Each row of a before or after table is a point. One or more steps were done to the points. Then noise was added and the rows were shuffled. The steps act on columns, c1 being the first. Name the steps. A step turns or swaps two columns, mirrors them in a line or flattens them onto one, adds a multiple of one to another, or multiplies or shifts one. Angles are multiples of 10 degrees, from the lower column toward the higher: turns from -170 to 170, lines from 10 to 170 but not 90. Use the fewest steps. Two steps may share a column if one is a turn and the other turns, adds or multiplies; they go together, in the order done. Otherwise the lowest column goes first.

Before, 12 rows:
[[-9.6  2.7 -3.2]
 [-5.3  2.8 -1.8]
 [ 0.9 -3.3  1.5]
 [ 1.2 -4.0  3.4]
 [ 3.7  0.5  0.0]
 [-6.6  2.8 -1.4]
 [ 0.3  0.2  4.3]
 [ 1.5  0.6  1.1]
 [-4.3  1.7  1.0]
 [ 4.6 -4.3  3.6]
 [-5.5 -1.8 -2.0]
 [ 0.8  0.1  1.6]]
After, 12 rows:
[[ -1.1   1.0   4.6]
 [  3.1   3.8   6.7]
 [  2.5 -10.3   0.1]
 [ -1.9   2.3   2.9]
 [  0.5  -4.3   4.2]
 [  4.0  -4.0   1.1]
 [  0.1   0.2   6.9]
 [  2.2   2.5   4.4]
 [ -1.0   0.3   4.5]
 [  1.2   6.9   6.4]
 [  0.6  -6.2   1.0]
 [  0.5  -7.0   1.5]]
Steps: turn c1 and c2 by 120 degrees; shift c3 by 3.0

Before, 13 rows:
[[  0.0   1.9  -3.0   1.3   3.6  -7.3]
 [  2.3  -0.1  -3.2  -4.3  -0.6   2.6]
 [  5.2   1.4   1.0  -1.2  -1.8   2.8]
 [  1.8  -5.9  -1.1  -3.6  -4.3   0.0]
 [  3.1  -2.7   5.3   0.6   2.6  -8.9]
 [  0.4  -1.2   3.3   0.3   3.3   3.6]
 [ -0.8   3.2  -2.7  -3.3  -2.6  -5.3]
 [  4.0  -4.4  -0.4  -5.6  -1.9  -5.6]
 [  2.6   0.9  -3.5   0.7  -4.5   3.3]
 [ -0.7  -0.7  -3.5  -0.9 -10.5   2.4]
 [ -0.1   1.5  -2.5   2.1  -1.3   3.0]
 [  1.1   2.6   1.5   2.3   1.2   2.5]
 [  1.6   2.6  -1.3   2.8   2.7   0.6]]
After:
[[  7.8  -4.5   1.6  -5.5  -0.6  -5.6]
 [  5.9  -0.1  -1.6  -5.2  -0.6   2.6]
 [ -0.7   2.5   0.6   2.6   0.4   2.5]
 [ -0.8   1.6  -3.1   1.2  -1.8   3.0]
 [  1.4  -2.8   4.7   2.5   3.4  -8.9]
 [  0.0   2.7  -2.2   2.2   2.0   0.6]
 [  0.7  -0.7  -3.1  -2.0 -10.2   2.4]
 [ -0.6  -1.3   2.8   1.4   3.7   3.5]
 [  5.7   1.5   1.4  -0.8  -2.2   2.8]
 [  3.0   1.0  -3.5  -0.6  -4.7   3.3]
 [ -0.2   1.9  -3.3   0.2   3.0  -7.2]
 [  4.3  -5.8   0.3  -3.8  -2.4   0.0]
 [  2.0   3.3  -1.3  -4.0  -3.5  -5.1]]
Steps: turn c3 and c4 by 20 degrees; add -0.7 times c4 to c1; add -0.3 times c2 to c5

Before, 10 rows:
[[-4.0 -0.6  0.8 -6.2  4.1 -4.2 -1.3  0.9  0.0]
 [-5.3  0.2  3.5 -2.8 -1.7  3.1 -1.6 -1.4 -5.6]
 [-1.2 -0.6  1.9 -2.8  1.9 -7.1 -1.6 -4.3 -3.1]
 [ 0.9  2.6 -1.7  1.1 -1.3 -2.3  7.4 -4.3  7.1]
 [-2.3 -0.7 -2.3 -3.1  4.6  3.6  2.8 -2.6  2.0]
 [-3.1 -0.6 -1.4 -0.2  3.0  2.7  0.3  2.0 -2.0]
 [ 1.5  5.5  7.3  1.8  0.9  1.4  0.0 -1.0 -1.1]
 [-5.7 -4.4  4.8  0.6  4.7  5.8 -3.3  1.8  0.8]
 [ 1.7 -4.1 -1.9 -3.0 -0.8  2.4 -2.3 -1.3  2.8]
 [-2.7  0.1  1.5  2.1  4.2 -0.2 -7.1 -1.9  8.8]]
After:
[[ 0.9  2.4  1.4  5.0 -1.4 -2.4  7.3 -4.1  7.0]
 [-2.7  0.2  4.6  6.1  4.0 -0.1 -7.3 -1.9  8.6]
 [-4.2 -0.9  3.9 -2.3  4.4 -4.1 -1.2  0.9 -0.2]
 [-5.2  0.2  6.5  1.0 -1.6  3.1 -1.3 -1.5 -5.5]
 [ 1.5  5.7 10.3  5.9  1.0  1.5 -0.1 -1.2 -1.0]
 [-1.3 -0.7  5.0  1.1  2.0 -7.2 -1.8 -4.4 -3.0]
 [ 1.9 -4.1  1.1  0.9 -1.0  2.2 -2.3 -1.1  2.7]
 [-5.7 -4.3  7.6  4.7  4.6  6.0 -3.4  1.7  0.7]
 [-2.2 -0.5  0.8  1.1  4.7  3.7  2.4 -2.7  2.0]
 [-3.0 -0.4  1.6  3.8  3.1  2.6  0.4  2.0 -1.8]]
Steps: shift c3 by 3.0; shift c4 by 4.0

Before, 10 rows:
[[-0.8 -3.5  1.7  0.0  3.3  2.7 -4.0  0.0 -1.7  0.4  2.3]
 [ 2.0 -1.7 -0.3  0.9  1.2 -0.4  4.6  4.6 -3.8  1.3 -4.8]
 [-3.8  4.1 -4.0  1.7 -2.9 -4.3 -1.3  0.8  2.9 -0.8  1.4]
 [-4.5  4.1 -0.8 -5.1  7.6 -1.3 -4.5  3.8 -5.1  1.8  3.2]
 [-0.3  4.0 -5.6  3.3 -2.7 -0.3 -3.4 -3.4 -5.9 -4.5 -2.9]
 [ 0.0 -3.3 -5.9  2.0 -0.1 -4.9 -5.0 -1.1 -3.0 -0.9  4.6]
 [ 1.6 -3.6  3.9 -2.1  2.3 -0.1 -3.5 -3.7 -2.7  1.2 -1.2]
 [-0.8  3.2  3.3  0.8  3.5 -1.8 -0.6 -3.8 -3.3 -6.4  1.5]
 [ 4.3 -3.5 -1.3 -2.7  5.4  1.2 -4.6 -2.1  0.2  3.7  2.3]
 [-4.5  0.7 -4.2 -4.6  1.2  0.1  2.1  1.7  3.3  0.6 -2.8]]
After, 10 rows:
[[-4.6 -1.8  4.5  4.2 -2.4  0.0 -0.8 -2.3  3.0  1.6 -2.8]
 [ 1.9  0.8  0.3 -0.1 -4.4 -0.7 -2.1 -2.5 -3.7 -1.5 -4.9]
 [ 4.5 -3.6  1.1  4.2  0.1  1.3  7.0  1.0  0.2 -2.1  2.3]
 [-3.6  2.4  4.1 -1.8  2.5 -4.3 -1.5  3.0  2.7 -0.5  1.3]
 [-0.7  5.2 -3.4 -4.0 -1.7 -1.3  3.1 -1.5 -3.3  4.9  1.7]
 [ 1.4 -1.4 -4.0  2.1  1.3 -0.3  3.8 -5.6 -3.0  0.3 -1.1]
 [ 0.0 -1.3  6.0 -2.3  3.7 -4.7  3.2  5.6 -3.1 -0.2  4.7]
 [-4.7  7.8  0.8  5.4 -1.5 -1.1  8.8  9.1 -5.4  0.9  3.2]
 [-0.3  8.0  5.6 -5.3  4.3 -0.7  0.1 -7.7 -6.0  2.6 -2.7]
 [-0.6 -2.3 -1.8  0.2  0.7  3.0  4.9  3.3 -1.6 -0.1  2.2]]
Steps: add -0.7 times c9 to c2; multiply c3 by -1; turn c4 and c10 by -150 degrees; turn c5 and c7 by 130 degrees; add 1.5 times c11 to c8

Before, 8 rows:
[[ 0.9  0.6  2.7 -4.1  2.2  1.6 -4.0 -2.4  4.4  0.6 -1.6 -2.6 -1.9 -3.2]
 [-3.0 -0.5 -0.1  3.7 -4.8  3.9  2.7  6.3  1.3  1.4 -4.1 -4.0  4.8 -0.4]
 [-4.8  0.9  0.5  7.5 -1.0  3.4  1.3  2.9 -1.9  3.0  0.6 -2.6  3.0 -0.4]
 [-6.9  5.3 -3.4 -2.5 -1.8  0.5  3.7  2.1  3.1 -6.6  5.5 -1.3 -1.9 -7.2]
 [ 1.8  1.9 -0.8 -3.8 -0.9 -0.7 -1.8 -2.8  2.0 -3.4  2.1 -3.7  2.1 -2.4]
 [-1.5  0.0  4.3  5.6 -4.5 -1.3  3.9  6.8  0.4  2.3 -0.2 -1.8  7.1 -4.0]
 [ 2.6 -2.8 -2.0 -4.3 -0.3 -0.8 -3.1 -3.4  1.6  1.2  4.3  3.5 -3.3 -2.4]
 [ 5.5 -0.8  1.9 -2.8  1.1  0.2  1.7  0.7  3.3 -1.8  3.4 -2.3 -1.3 -1.7]]
After (8 x 14):
[[  4.4   3.2  -2.4  -4.2   3.1  -1.0  -0.7  -3.5   1.0   0.9   4.3   3.5
   -3.5  -3.4]
 [ -4.0   1.3  -0.1   3.7  -3.2   3.4  -4.1   5.7  -0.2   1.5  -4.1  -4.5
    4.4  -1.0]
 [ -2.1   0.0  -0.7  -3.7   1.7  -0.8  -0.7  -2.9  -2.4  -3.3   2.5  -4.1
    2.3  -3.5]
 [  3.0   3.0   1.6  -3.1  -1.8  -0.1   1.5   0.7  -1.9  -2.3   2.9  -2.8
   -1.0  -2.6]
 [-15.6  -0.5  -3.7  -2.6  -4.0   0.6  -1.4   2.5  -6.2  -6.5   5.4  -1.4
   -2.3  -7.8]
 [ -3.5   3.0   2.7  -4.4   4.5   1.7   1.3  -2.4  -3.9   0.0  -1.7  -2.2
   -1.8  -4.3]
 [ -4.7  -2.2   0.5   8.0  -1.0   3.8  -0.5   3.4   0.7   2.4   0.4  -3.0
    2.6  -1.3]
 [ -1.9   0.0   3.9   5.7  -4.7  -0.6  -3.9   6.7  -0.4   2.3  -0.1  -1.6
    7.1  -5.1]]
Steps: turn c2 and c9 by -130 degrees; add 1.5 times c9 to c1; turn c5 and c7 by 80 degrees; shift c14 by -1.0

Before:
[[-1.4  0.7  3.4 -4.8 -4.1 -4.8  0.0 -5.3  3.5  4.4 -0.3 -5.6  0.2 -1.6
  -0.4  1.6 -4.7 -1.3 -0.4 -4.2]
 [-2.2 -1.4 -1.9  0.8 -5.0 -0.3 -2.4  2.2  2.1 -2.7  4.8  1.6  5.0  1.7
  -1.6 -0.1 -2.7  3.7 -0.6  2.2]
 [-1.9  0.8  4.7 -6.4 -0.7  1.2 -1.7 -3.1  0.7  0.0  0.3 -8.2  1.9  4.5
  -3.2 -1.1 -3.1 -2.3  2.1 -6.0]
 [-6.4 -5.4 -2.0 -1.4  4.1  0.9 -4.4  0.5  1.0 -5.0  1.8  0.5 -1.3 -1.7
  -0.5  4.1  0.8  4.3 -1.0  2.5]
 [-2.8 -5.6 -4.3  2.3  5.5 -0.1 -7.9  2.6  9.6 -5.1  4.4  3.3  0.0 -2.2
   4.2  3.9  4.2 -3.2 -2.3  1.6]
 [-3.6 -2.1 -2.0 -2.5  0.0  1.5  0.2  1.5  0.7  3.5 -0.7 -3.4  0.9  0.5
   3.6 -2.3 -3.6  1.4  0.2  0.2]
 [-2.0  1.0  1.9 -0.4 -5.6  1.7  0.7  2.4 -2.9 -1.3 -0.8 -2.4  0.6 -1.3
   3.8 -0.3 -0.5 -1.0 -1.9  1.0]
 [-1.5  0.3 -3.1 -1.4  0.6  0.3  2.3  5.5 -0.7 -2.2  4.8  0.2  3.3 -1.2
   3.6  1.5  4.9  5.4 -0.8  6.1]
 [ 0.2 -5.7 -7.9  0.4  1.3  1.6 -7.0 -0.8  7.4 -1.0  1.0  4.5 -3.3 -1.8
   1.8  3.6  8.2 -1.3 -2.2  1.3]
 [-3.9 -0.3  3.2 -4.7 -2.0 -0.3  1.4  2.7 -3.6  0.4  4.8  0.2 -1.4  1.6
   2.5 -1.7 -1.9  2.5  1.2 -3.4]
 [-6.9  0.6  0.7 -3.3 -3.8 -0.7 -3.6  1.6 -0.2  2.2  1.7 -5.1 -0.8 -0.9
   3.2 -0.1  0.5  3.2  5.0  2.3]]
After (11 x 20):
[[-3.2 -6.2 -5.0  1.0  5.0 -1.7 -7.8  0.8 18.8 -5.8  0.7  2.0  0.3 -2.1
   4.1  3.8  4.3  4.1 -2.1 -1.5]
 [-3.9 -0.7  3.7 -3.2 -2.5  1.7  1.6 -3.6 -7.3  0.3 -5.7 -1.3 -1.0  0.8
   2.7 -1.9 -1.6  0.6  1.3  0.9]
 [-7.0 -5.7 -2.3 -0.1  4.1 -0.1 -4.3 -4.1  2.2 -5.2  2.9  0.4 -0.8 -2.1
  -0.6  3.4  1.1 -1.9 -0.5 -1.4]
 [-1.9  0.7  4.0 -3.3 -4.0 -6.1 -0.4  4.4  7.9  4.4 -3.1 -2.3  0.4 -1.6
  -1.5  1.2 -4.9 -3.4  0.0  3.4]
 [-0.2 -5.7 -7.4  0.3  1.5  0.1 -7.2  1.4 15.4 -1.3  3.5  5.1 -3.7 -1.9
   2.1  3.8  8.4 -0.3 -2.0  0.4]
 [-1.9 -0.2 -2.1 -1.5  1.2 -0.9  2.5 -8.0 -1.8 -2.1 -0.6 -3.6  2.5 -1.6
   3.8  1.8  4.3  0.8 -1.1 -7.9]
 [-2.9 -1.4 -1.5  0.5 -5.0  0.7 -2.0 -4.1  3.8 -2.5 -2.8  0.3  4.8  1.3
  -1.6  0.2 -2.9 -0.8 -1.0 -4.0]
 [-7.1  0.4  0.5 -2.1 -2.6 -2.0 -3.9 -3.7 -0.6  2.3 -0.8 -6.3 -1.2 -1.4
   2.5 -0.2  0.2 -1.1  4.1 -3.1]
 [-2.3  0.9  5.0 -4.5 -1.1  4.0 -2.0  3.7  1.4  0.0 -4.3 -5.9  2.4  4.8
  -3.4 -0.6 -2.8 -1.4  1.1  4.2]
 [-3.1 -2.3 -2.0 -1.8  0.1  1.0  0.3 -2.0  2.2  3.8  2.0 -5.1  1.3  0.8
   3.7 -1.6 -3.1  0.0  0.5  1.6]
 [-2.6  0.8  1.9 -0.1 -5.7  0.4  0.6 -0.8 -5.4 -1.3  0.6 -4.8 -0.1 -1.3
   4.1  0.1 -0.3  2.2 -1.8  0.0]]
Steps: add 0.7 times c2 to c11; turn c11 and c20 by -150 degrees; multiply c4 by 0.7; add 0.7 times c14 to c6; add -0.7 times c8 to c12; turn c8 and c18 by 130 degrees; multiply c9 by 2
